Rows are points. Two turns around zero, p and q, are shown by what they do to some points. Write where each new point lands after one turn and then the other. Backwards means that the second turn is done in reverse. Each puzzle has new turns, and all numbers are rounded.
In the rows, 128 means zero.

Turn p:
[134 149  74] -> [110 129  73]
[108 111 155] -> [122 125 165]
[136  98 165] -> [150 110 167]
[134 154 119] -> [131 148 108]
Turn q:
[146 129 106] -> [134 127 100]
[ 97 133  85] -> [ 81 133 104]
[122 144 139] -> [128 145 139]
[147 106 183] -> [170 108 169]
Where do these land?
p, then q: [ 87 144  64] -> [ 51 134 120]
p, then q: [139 124 142] -> [146 126 128]
q, then p backwards: [158 139 159] -> [157 136 161]
p, then q: [134 106 118] -> [125 103 128]
p, then q: [122 128 157] -> [148 139 147]

Turn p:
[145  99 148  87  89 147] -> [144 108 102  90  80 129]
[112 161 111 125 119  90] -> [ 88 161 129 144 125 115]
[103 167  90 142 140  96] -> [ 84 162 128 158 158 124]
[160 123 144  98 119 177] -> [176 128 103 100 107 150]
[123 149 140 179 120 104] -> [122 131 157 180 124 114]
[141 101 168 126 171 144] -> [169 111 166  96 143 131]
[134 132 102 159 137  86] -> [108 133 132 158 154  89]
[148  95 134 123 117 165] -> [162  95 107 113 119 137]
[ 85 125 115 112 139 143] -> [ 99 122 127 112 143 164]
Turn q:
[103 129 122 140 177 108] -> [102 132  94 120 168 119]
[119 154 122 149 130  94] -> [130 144 106 117 131  89]
[105 119 165 152  54 137] -> [117 149 186 168  90  95]
[164 111 145 100 114 122] -> [153  94 159 117 125 134]
[125 119 127 178  96 110] -> [133 133 124 169 113  84]
[151 125 103 116 157 170] -> [144 124 106 130 133 184]
[148 140 141  98 146 175] -> [146 140 146 114 139 183]
[ 93 127 115 139 152  93] -> [ 93 127  98 119 145 100]
[144 128 113  79 126 144] -> [135 109 135  97 109 165]
Where do these land?
q, then p backwards: [157 120 172 131 129 120] -> [140 117 146 156 167 127]
p, then q: [101 171 103 105 140 125] -> [111 180 112 110 127 147]
q, then p backwards: [174 110 144 110 151 145] -> [123 110 139 148 158 173]
p, then q: [121  93 165 176 154 127] -> [136  97 166 157 176 120]
q, then p: [ 97 126 117 121  97 138] -> [104 122 129 145  96 145]
p, then q backwards: [141 105  87 101 133  97] -> [102 142 118 133 155  79]
p, then q: [105 171 106 152  91 144] -> [123 172 103 173 108 128]

Turn p:
[149 156 121 111 141 143 127 116] -> [158 142 127 104 144 120 119 127]
[117 138 124 121 157 105  87 164] -> [105 108 111 136 173 126 104 102]
[146  82 107 112  99  89 134  94] -> [114  89 149 104  74  94 128 129]
[ 95 126 124 141 123 168 132 116] -> [126 159  98 131 111 147 151 129]
[ 96 150 155 120 115  83 154 112] -> [117 123 165 138 142 107 182 114]
[160 140 127 145 183 111  95 129] -> [162 109 114 151 154 110  85  99]
[172 114 143 141  95 166 124 163] -> [129 139 150 127 112 179  84 159]
[ 88 104 169  94 120 138 139 109] -> [126 105 125 112 119 161 188 122]
[151 122 101 136 126 146 166 131] -> [141 142 124 127 112 113 117 175]
[106 148 109 160 123 130 122 145] -> [104 162 117 152 136 121 121 123]
Turn q:
[124 116 144 111 151 155 122 177] -> [175 154 142 117 133 123 120 160]
[122 120 127 162 108 190 157 136] -> [153 160  94 111 103 141 178 122]
[153 142 132 100 137 115 100 109] -> [132 115 144 153 141 129  94 103]
[120 120 110 169 127 113 114 130] -> [116  99 100 115 123 145 129 146]
[107 189 164 107 139 107 113 103] -> [ 88 158 150 179 140 151  96 128]
[148 113 145 125 129 144 143 149] -> [158 137 127 134 122 105 141 135]
[112 105 162 127 116 120 118 108] -> [124 111 157 151 126 142 155 136]
[121 126  31  83 149 103 123 108] -> [ 98 107 139  54 169 120  82  82]
[131 134 135 159 131 123 158 113] -> [108 131  98 141 133 119 152 131]
[142 114 131 136  94 110 133 147] -> [128 108 129 127  92 106 133 136]
Where do these land?
p, then q: [129 104 116 108  96 124 113  85] -> [111 125 173 129 102 118 143  97]
p, then q: [157 142 118 113 211  98 128 144] -> [152  63 109 122 181 107 102 145]
q, then p backwards: [ 67 149 111 111 183 106 124 151] -> [148 163 108  99 101 148 137 196]
p, then q: [138 125 162 144  98 105 135 114] -> [130 132 131 166 109 129 164 136]
p, then q backwards: [148 143 120 110  94  96 158 113] -> [110  99 133  89 113 110 148 152]
q, then p: [146 100 116 131 135 200 144 150] -> [171 133 160  88 136  94 104 160]
q, then p: [147 147 104 134 109 131 117 148] -> [109 134 135  98 112 124 112 110]
p, then q: [110 114 107 140 114 167 118 109] -> [110 145 125 105  98 137 116  96]
p, then q backwards: [122 123 136 164 154 118 127 133] -> [157 141 157 136 133 124 123 113]
p, then q: [112 120 148 122 114 113 119 149] -> [131 140 135 124 141 144 158 140]
p, then q: [131 139 169 132 100 149 125 112] -> [143 161 123 158 116 129 147 104]
